Rows are points. Each copy is the shape, with its points in the same order, turned, moved and blurred by noise. Say if it was mirrored as well.
In the rows, 128 means zero.

Shape, 8 rows:
[[158 109 173]
 [129  93 134]
 [119 139 109]
 [107 144 117]
 [111 143 112]
 [100  85 141]
 [156  97  90]
 [156 103 176]]
Copy 1:
[[107  78 144]
 [108 124 120]
 [146 148 154]
 [157 144 149]
 [155 150 151]
 [123 128  93]
 [ 89 159 155]
 [104  77 137]]
Copy 1 is: mirrored
Copy 2, 8 rows:
[[115  65 131]
 [146 107 114]
 [123 147 133]
 [136 150 150]
 [135 152 148]
 [175 106 122]
 [117 133  81]
 [118  66 134]]
Copy 2 is: mirrored

Shape, 10 rows:
[[151 135 112 150]
 [104 165 110 165]
 [125 133 163 150]
 [ 82 105 147 168]
 [148 144  95 125]
 [139 104 114 117]
 [129 130 137 131]
 [123 100 160 154]
 [153 105 164 101]
 [ 80 166  98 165]]
Copy 1 (10 x 4):
[[135 103 109 117]
 [130 141  73 135]
 [121 106 117 171]
 [163 134 112 189]
 [130 123 121  93]
 [150 116 152 120]
 [124 118 134 142]
 [144 100 131 175]
 [114  95 174 148]
 [145 164  66 138]]
Copy 1 is: mirrored
Copy 2:
[[133 115 132 167]
 [171 138  91 159]
 [107 148  98 149]
 [119 123  58 112]
 [155 113 149 154]
 [120 107 141 123]
 [120 136 117 135]
 [ 92 123  92 131]
 [ 84 140 146 119]
 [192 134  77 142]]
Copy 2 is: only turned
Copy 3:
[[155 129 119 144]
 [130 171 109 164]
 [109 125 143 166]
 [ 74 130 102 164]
 [165 144 121 122]
 [128 116 121 111]
 [121 129 139 138]
 [ 95 102 127 155]
 [118  93 168 120]
 [120 196  98 158]]
Copy 3 is: only turned
Copy 4 (10 x 4):
[[160 128 140 125]
 [181 109  98  98]
 [136 157 110  96]
 [135 145  62 128]
 [154 102 154 121]
 [118 117 141 141]
 [129 131 123 108]
 [122 165 103 127]
 [ 87 151 146 113]
 [182  90  78 102]]
Copy 4 is: only turned

Shape, 9 rows:
[[137  95  86 148 110 110]
 [136 143 114 132 100 107]
 [148 146 128 107 100 141]
 [165  96 133  88 154 129]
 [139 174 126 178 102 136]
 [120  92 189 113 143 129]
 [107 106 105 130 114 144]
 [136 123 143 123 114 150]
 [ 81 178 104 117 124 128]]
Copy 1 (9 x 6):
[[ 60 103 140 128 160 132]
 [ 97  98 115  95 162 128]
 [128  83 125 113 145 100]
 [106 125 181 123 134  75]
 [128  72 115  91 134 173]
 [106 144 138 116  71  88]
 [ 86  95 124 151 131 120]
 [116  94 137 118 117 110]
 [135 113  78 151 160 122]]
Copy 1 is: mirrored
Copy 2 (9 x 6):
[[ 92 112 150 105 109  99]
 [115 138 109 114 132  93]
 [148 144 114 100 152 124]
 [ 96 107 142  79 182 148]
 [124 144  80 153 117 122]
 [ 94 149 159 131 199 148]
 [128 127 164 129 136 114]
 [127 146 133 121 153 141]
 [160 105 119 155 162  71]]
Copy 2 is: mirrored

Shape (14 x 8):
[[160 118  97  82 163 154 121 122]
 [116 113 166 119  84 124 145 112]
 [126 121 107 134 123  97 108  84]
 [166 167 135 127 119  80 100 136]
 [132 147  82 117 145 131 123  76]
 [156 183 110 105 137  88 128 165]
 [ 89 165 144 110  97 155  87  97]
 [101 176 118 144 126 147 152  85]
 [108 109 144 106 144 121 115  94]
 [134 106 101 114 132 111 148 153]
 [132 137 162 111 102 141 102 154]
 [ 98 104 161 152 108 147 122 147]
 [146 112 149 158 155 102 147  86]
 [142 122  88 103 139 156 160 147]]
Copy 1:
[[104 130 157 127 104 146 189  86]
 [163 106 137  81 131 146  99 111]
 [138 169 155  97 145 128 147 138]
 [145 159 101 120  93  95 138 139]
 [123 144 150 104 146 144 195 139]
 [119 140  90 146  77 130 154 150]
 [192  99 172  83 107 130 163 153]
 [140  88 138 101 160 136 168 170]
 [122 130 176  76 118 135 136 122]
 [112 138 139 145 117 162 125 114]
 [170 103 144 119  84 115 123 111]
 [156  93 177 126 129 127  88 121]
 [ 96 133 141  90 165 101 120 119]
 [109 109 139 154 126 173 163 100]]
Copy 1 is: mirrored
Copy 2, 14 rows:
[[171 108 152 131 163  96 178 150]
 [ 92 151 130  96 110 103 130 115]
 [126 142 148 159 114 141 156 101]
 [100 116  97 147 120 163 181 154]
 [138 118 154 181 165 118 152 110]
 [106  64  95 150 128 138 176 156]
 [ 98 154 151 159 123 104  98 165]
 [100 116 136 154 168 122  93 108]
 [121 135 182 120 120 120 151 128]
 [155  90 119 110 107 113 161 114]
 [112 135 116 104 112 116 134 177]
 [133 137 133  85  97 128 102 135]
 [117 131 149 106 149 170 161  89]
 [168  89 115 117 152  86 145 124]]
Copy 2 is: only turned
Copy 3, 14 rows:
[[156 125 142 139 152 143 124  65]
 [126 134 128 143 140  74 117 167]
 [138 139 108 135 161 148  80 147]
 [ 87  90 109 104 143 158 124 147]
 [148 161 124 147 172 170 120 118]
 [ 82 107 153  93 159 162 135 121]
 [118 132 140 203 131 140 129 167]
 [142 187 141 141 144 150 149 170]
 [166 112 141 156 158 122 104 147]
 [119 135 159 101 140 117  88 110]
 [106  94 137 151 104 112 132 138]
 [141 124 151 138  81  99 103 167]
 [176 134 107  92 151 128 114 155]
 [128 156 163 119 135 122 120  84]]
Copy 3 is: mirrored

Shape (12 x 9):
[[170 165 105 160 173 126 163 155  88]
 [129 107 125 121 133 128 142 142 106]
 [156 119 105 126  79 141 123 197 132]
 [129 126 183 116 105 143 124 113  97]
 [144  83 141 132 125 127 144 139  91]
 [112  89 174 160 157 160 123 134 155]
 [136 147 123 118 149 107 126 106 123]
 [ 89 117 139 134  92  96 148  95 136]
 [113 147 147 101 108 147 165 180 152]
 [128  93 136 163 132 116 103 152  79]
 [160 154 158 141 121 109 131 136 147]
 [141 131  86 158  97 162 112  77 138]]
Copy 1 (12 x 9):
[[117 133 133  98 162 127 199 167 101]
 [151 112 133 115 137 116 129 124 119]
 [155 125 102  91  84 105 134 167 169]
 [115  96 158 126  97 146 119  94 122]
 [158  87 122 100 124 118 140 105 112]
 [110  97 108  88 167 161  84 102 134]
 [139 131 142 158 152 151 147 130 121]
 [121 105 106 184 127 110 106  97 119]
 [104 122 149 114 131  90 110 141 180]
 [155  81 113 102 120 145 125 145  84]
 [105 103 122 143 127 156 154 135 160]
 [131 186  84 139 108 155 129 103 110]]
Copy 1 is: only turned
Copy 2:
[[ 94  67 108 192 130 142 110 106 119]
 [109 149 120 139 119 136 110 124 115]
 [146 126 120 142  62 120  58 131 100]
 [146 195 117 154 121 149 146 109 107]
 [ 95 165 125 150 104 144 106 129 134]
 [137 166 172 135 153 113 105  96 153]
 [107 120 108 123 130 119 152 108 108]
 [129 172 118 124 123  97 168 168 129]
 [156 147 138 159 126  93  96 140  67]
 [101 162 101 156 106 128  98 101 167]
 [143 130 141 153  98 105 147  95 101]
 [161 114 119  93 113 176 140 143 147]]
Copy 2 is: only turned
Copy 3 (12 x 9):
[[118 190 127 178  79 111 167 106 143]
 [105 166  95 139 143 121 129 129 126]
 [130 139  52 155 105 168  98 124 149]
 [ 99 169 140  96 147 160 110 134 118]
 [ 96 180  85 123 150 141 143 120 126]
 [102 100 122 116 162 144 176 134 116]
 [142 166 134 125 131  90 124 122 131]
 [129 146 113 113 166 113  96  96  72]
 [ 81 110 106 152 104 131  83 132 123]
 [126 181 102 152 175 160 154 108 142]
 [128 135 130 111 106 129 119  89 141]
 [190 158 101 110 114 135 141 151  76]]
Copy 3 is: mirrored

Shape (15 x 11):
[[119  99 108 139 149 134 117 124 111 183 137]
 [114 100 116 129 147 102 137 127 138 122  98]
 [ 79 123 104 164 134 174 144 157  88 130 136]
 [145 116 123 139 101  96 115 159 134 173 155]
 [ 83 158 127 134 108 150 112 117 120 176 123]
 [104  75 137 104 101 139 140 119 143 125 113]
 [129 137 118 110 159 132 127 164 123 127  64]
 [ 96 148 110 112 132 113 164 150  99 100 130]
 [117 112 182 139 154 136 141 135 161 177 138]
 [114 141 117 155 168 137 104 174 125  77 180]
 [188 139 144 153 103 149 117 131 123 103  95]
 [111 127 111 127 105 193 123 130 125 123 131]
 [168 143 142 114 149  94 102 148 134 124 110]
 [189 134 150 108 135 114 128 157  86 145 149]
 [ 74 104 155  94 108 153  81 121 106 148  81]]
Copy 1 (15 x 11):
[[113 137 139 134 144 119 146 118 175 165  89]
 [127 142 159 142 121 155 118 140 140 132 146]
 [142 124 174  70 107  91 116 126 163 165  98]
 [132 156 118 124 185 120 172 121 144 128 107]
 [110  73 135 107 134 111 145  99 141 164 106]
 [126 124 142 128 149 146  87 158 102 152 108]
 [136  99 164 140 136 146  91 118 181  96 144]
 [145 127 188 105  99 117 130 113 113 103 115]
 [111 134 145 173 169  78 119 122 131 167 134]
 [118 165 141  83  88  57 134 144 140  97 136]
 [191 100  98 133 129 101 123 163 150 111 141]
 [143 101 112  86 113 102  90 125 132 147  96]
 [131 134 124 162 141 130 140 145 157  76 147]
 [167 138 141 169 147  91 151 141 154  83  83]
 [ 85  59 151 111 151 134 101 165 141 135  99]]
Copy 1 is: only turned
Copy 2:
[[157 102  75  94 123 134 107 130 135 122 159]
 [ 96 132  89 101 130 112 122 156 144 127 120]
 [160 121 125  96 148 155 112 191 169  91 150]
 [143 119  80 108 117 171 139 128 133 172 126]
 [177 112 137 135 102 131  99 139 142 125 129]
 [ 86 115 103 106  85 146 126 141 152  97 118]
 [ 98 106 100 159 152  98 126 172 167 137 144]
 [126 175 125 119 137 131 141 161 184 126 149]
 [106 122  90 122 137 161  66 102 128 122 125]
 [153 175  86 124 199 164 153 168 135 100 124]
 [ 85  88 150 143 152 155 168 149 104 131 138]
 [145 100 135 122 125 157 143 149 165  82 130]
 [ 94 134  88 153 149 124 153 135 115 163 140]
 [106 133  92 140 137 173 162 119 123 157 197]
 [123 109 105 162  53 117 102 174 129  91 139]]
Copy 2 is: only turned
Copy 3:
[[154 126  86 124 127 163 167 118 119 123 121]
 [126 129 109 139  93 113 154 158 141 107 123]
 [155 116 152 123 137 186 151 171  96 110  87]
 [163 131  87 117 131 105 127 113 126 161  93]
 [134 115 114  92 145 136 146 114  73  90 104]
 [ 84 131 120 125 145 113 164 150 149 114 104]
 [131 102 163 134  78 116 157 137 113 127 148]
 [112 122 139 119  87 147 104 175 103 126  99]
 [134 104  94 175 166 120 129 114 117 105 134]
 [176 184 162 152 119 159  91 159 117 126 114]
 [161 106 162  82 137 100 116 137 169 124 150]
 [124 140 158  91 167 148 151 153 110 118 121]
 [148 131 130 130  84  96 111 108 144 136 148]
 [142 105 122 114 111 146  92  99 154 177 133]
 [ 90 124 154 112 123 128 182  86 120  79  93]]
Copy 3 is: mirrored
Copy 4:
[[142  97  93  81 151  95 127 116 130 134 105]
 [113 104 143 129 142 129 101  99 130 131 119]
 [168  93  76 103 111 119 138  88 176 141 155]
 [135 126  86 125 113 107 147 130  84 131  80]
 [145 106 109 118 148 107 198 116 156 119 121]
 [154 129 132 162 163  94 110 113 137 140 122]
 [ 99  76 129 145 129 146 105 140 165 129 124]
 [162  81 148 142  99 146 131 103 136 144 137]
 [116 150 120 101 150 112 153 149 135 181 132]
 [149 119  94 104  97 162 121 120 102 110 198]
 [124 161 118 142 105 145 115 156 168  84 100]
 [165 121 103 131 129  91 141 136 168 105 155]
 [102 115 128 129 126 161 122 162 109 110  98]
 [167 125 108 112 104 158 118 183 118 130  78]
 [149  96 107 152 216 136 150 123 172 118 126]]
Copy 4 is: mirrored

Shape (17 x 12):
[[167 158 139  93 152 104  93 164 153  88 171 140]
 [131 135 147 104 163 148  90 139 169 132 174 149]
 [159 127  90 119 154 166 159 109 156 122 139 142]
 [ 89 133 112 166 101  94 146  84 137 145 128 144]
 [166 142 115  95 146 118 160 121 174 137 146 109]
 [105 158  81 128 148 134 116 160 102 121 135 163]
 [110 167 139 108 127 151  91 101  99 148 113 170]
 [135 107 126  98 137 137 114  94 100 125 172 167]
 [118  94  85 134 152 101  91 121 139  86 153 104]
 [136 145 159 139 150 114 154 150 104  86 113 122]
 [103  85 123 131 105 145 117  79 134 135 132 181]
 [133 104 106 115 107 139  95 137 114 131 176 124]
 [143 118 139 169 176 103 141 107 130 135 151 153]
 [111 129 130  92 124 144  99 121 145 111 111  94]
 [104 100 151  97 145  96  92 155 115  91 103  96]
 [159  92  81 163 107 128 125 117 110 162 115 163]
 [151 150 160 144 158 117 141  98 140  94 162 132]]
Copy 1 (17 x 12):
[[131  87  91 111 183 111  92 128  71  85 104 115]
 [145  96 134 115 134  93  76 115  79 116 114 103]
 [150 123 100 135 109 103 143 154 129 134 108  77]
 [ 54 101 164 151 100 136 153 139 130 120 145 120]
 [135  98 122 146 166 126 120 156 142 126  96  81]
 [141 106 114 112 127 158 173 104  76 104 157 109]
 [139  73 134 140  79 158 138 108  75 141 121 154]
 [142 129 109 136  87 148  90 133 108  92 124 130]
 [ 96 170 126 146 157 107 107 131  85 100 153 125]
 [118  90  95  92 156 135 147 182 113 112 144 159]
 [110 118 137 160  56  95 117 118 122 108 136 137]
 [121 136 102 126 122 132  94  85 119 121 145 126]
 [105 125 150  89 114 117 135 163 121  86 108 119]
 [130 114 127 165 160 119 107 133  93 165 142 147]
 [130 120 131 150 183 124 106 151  95 116 169 194]
 [113 146 124 130  99 122 171  98 154 102 104 138]
 [ 95  94 117  98 127 118 110 192  94 114 103 117]]
Copy 1 is: mirrored
Copy 2, 17 rows:
[[134 166 187  67 150 109  78 109 113  94 126 124]
 [108 168 167 102 139  90 111 104 143  90 133  84]
 [115  92 121 109 138  89  89  94 164 129 127 115]
 [137 107  90 124 109 148 163 105 111 126 182 113]
 [101 119 144  79 120 111  84  74 140 157 139 114]
 [196 136 148 131 155 101 126  98 154 110 146 128]
 [148 156 146 171 119  86 113 136 125 129 190 102]
 [135 137 133 132  85  72 119 124 125  90 128 132]
 [130 115 155 125 129 160 132  90 139  69 112 155]
 [170  98 170 115 131 143  96 133 105 149 114 103]
 [110 117  97 138  95  95 153 157 145 101 158 126]
 [127 168 125 127 120 106 133 103 133 111 101 149]
 [125  77 146 115 124  95 145  96  92 109 130  94]
 [112 156 158 143 117 156 100 124 159 129 144 121]
 [145 137 207 130 108 178 126 137 142 123 115 133]
 [129 101 102 135 150  81 171 121 125 143 138 165]
 [123 105 144 105 123 121  80 103  82 101 125  93]]
Copy 2 is: mirrored
Copy 3, 17 rows:
[[ 76 174 104 155 157 100 122 116 162  91 142 131]
 [ 94 141 112 169 151 141 128 113 113  66 138 150]
 [160 124 127 129 102 153 143  98 157  90 161 137]
 [190 111 134 146 155 127 165 146 116 152 110 174]
 [126 147  85 105 123 146 159 113 163 100 143 159]
 [118 124 162 180 106 117 119 100 148 142 111 146]
 [117 142 190 147 111 122 139 154  89 105 111 151]
 [139 122 139 176 115 114 165 154 134  72 120 119]
 [160 150  70 203 121 107 124 129 134 130 147 136]
 [137 151 119 111 140 114 105 120 139 139 101  88]
 [177 118 156 179 140 135 188 138  92 100 136 131]
 [109 110 110 191 121 131 158 154 135 123 151 120]
 [165  97 105 128 149  92 125 115 122  94 113 139]
 [125 177 105 154 111 160 141 146 101 132 138 130]
 [117 187  81 167 121 114 137 131  91 152 102  94]
 [160  77 144 149 107  95 182 115 117 143 164 133]
 [154 141 110 117 163 113 108 146 148  84 125 127]]
Copy 3 is: only turned
Copy 4, 17 rows:
[[163 106 128 143 112 155 152 198 104 117 123 116]
 [131 100 146 116 108 141 102 180 123 152 119 115]
 [151 120 130 121 163 163  84 132 166 119 130  90]
 [108 151  88  92 139 112 108  89 133 121 159 150]
 [151  86 139 106 148 145 107 143 155  74 109 128]
 [105 121  74 137 151 143 124 150 106 145 151  74]
 [ 78 128 128 100 132 188 142 125 107 159 150 102]
 [129 147 135 104 172 172 106 151  96 159 127 133]
 [144 163 143 123 143  92 100 171 100 100 162 100]
 [124 146 127 176 133 131 155 113 124 119 101 114]
 [130 153 140  85 163 143 102 115 129 181 166 141]
 [165 125 138  93 150 140 111 132  69 138 146 104]
 [116 138 119 161 136 133  71 125 129 129 127 153]
 [119 124 169  87 129 123 150 133 122 106 140  81]
 [113 136 173 139 145  83 175 144  88 116 132 105]
 [150 115 113 131 170 148  85  80 110 135 197 129]
 [137 158 134 142 104 154 109 140 130 112  99 142]]
Copy 4 is: only turned
